Each wall is flat, endless, passes through zero and stands at right angles to its row. A trip goes straight from one point to another. List the walls that it crosses, first one first.

Walls:
(1): -1.1; -2.6; 1.6
(2): 2.7; -0.7; -1.4
(3): 0.5; 2.1; 0.1
(4): 1.6; 2.0; 0.7
(5): -5.8; 4.8; 0.3
(6): -3.3; 4.4; -2.4
Trips:
5.0; 0.1; 0.4 to -2.0; 3.9; -2.3 => 6, 5, 2
-1.6; 3.6; -1.7 to 0.1; 2.3; 3.1 => none
1.0; 2.1; -0.5 to 2.2; 0.1; 3.1 => 5, 6, 1
-0.9; 1.2; -0.4 to 4.8; 2.6; 6.7 => 6, 5, 2
2.7; 2.1; -1.9 to -0.3; -3.6; 7.1 => 6, 1, 3, 2, 4

Walls:
(1): 0.1; -2.5; 4.0; 0.2; 2.1; -1.9
(2): -2.7; 0.1; 0.9; 0.4; -4.7; -1.0
(3): -3.7; 2.6; 1.9; -1.0; 2.3; 6.6
(4): 3.4; -2.3; 1.5; -1.7; 3.7; 0.5
(5): -0.4; 5.6; 2.3; -1.2; -0.5; -4.6
(6): -4.8; -4.4; 1.3; 0.3; -3.8; -2.8
(7): 3.3; -1.2; 0.7; 1.2; 2.5; 1.2
(8): -0.3; -0.6; -1.8; 2.6; -4.2; 5.9
(9): -1.4; 5.0; 3.9; 5.4; -0.7; -2.2
(10): -1.9; -3.9; 2.3; -2.3; 5.1; 4.5
(11): 1.1; -4.0; -2.3; -7.8; 1.1; -3.0
Trips:
2.8; 3.3; 4.7; -1.6; -0.8; -6.2 to -2.8; -0.5; -3.3; 3.5; -0.7; -0.2 => 6, 4, 11, 1, 8, 5
-1.3; 0.8; -1.4; -0.7; 2.2; -0.5 to -2.9; 0.6; -1.4; -3.7; 4.1; -4.4 => 1, 3, 6
1.9; -0.3; -3.1; 0.6; -0.1; 2.8 to 6.8; -4.4; 1.2; -3.9; -3.9; 2.8 => 11, 3, 1
-2.5; -0.4; 1.1; 0.0; -6.0; 1.8 to -0.2; 6.3; 0.3; -0.4; 2.3; 1.0 => 5, 6, 2, 8

Walls:
(1): 3.0; 3.4; 3.3; 1.2; -2.3; 1.4; 1.5; 3.9; 6.1
(2): 3.2; -1.2; -6.2; -1.1; -0.1; -2.3; 0.0; 0.4; 4.1
(3): -2.2; -1.4; -0.9; -2.4; 1.1; -1.0; 3.4; -1.8; -3.1
(4): 0.5; -1.6; -1.1; 5.5; -4.2; 2.5; -3.6; -0.7; 6.4
(5): 2.4; 1.7; 5.8; 7.1; 2.3; 4.0; -2.8; -2.2; 0.3
(6): 1.5; 0.2; -0.6; -1.4; 0.3; -6.9; -3.5; 1.3; 1.5
Trips:
-2.3; 0.0; -1.3; 4.1; -3.4; -1.7; 5.7; -2.0; -3.1 to 1.5; -1.2; -1.0; 2.8; 1.9; 0.4; -0.9; -3.0; 1.1 => 4, 5, 2, 3
1.3; 1.4; -0.8; -1.9; 3.0; -3.2; -4.9; 4.0; 2.0 to 1.0; 1.4; -0.5; -6.1; -4.9; -2.2; -0.1; 1.0; -1.3 => 3
-0.9; 3.3; -1.3; 0.0; 0.9; 2.0; 3.1; -0.4; 1.2 to -0.2; -5.8; 0.6; 0.5; 2.5; 2.4; 1.4; 1.7; -1.4 => 2, 5, 1
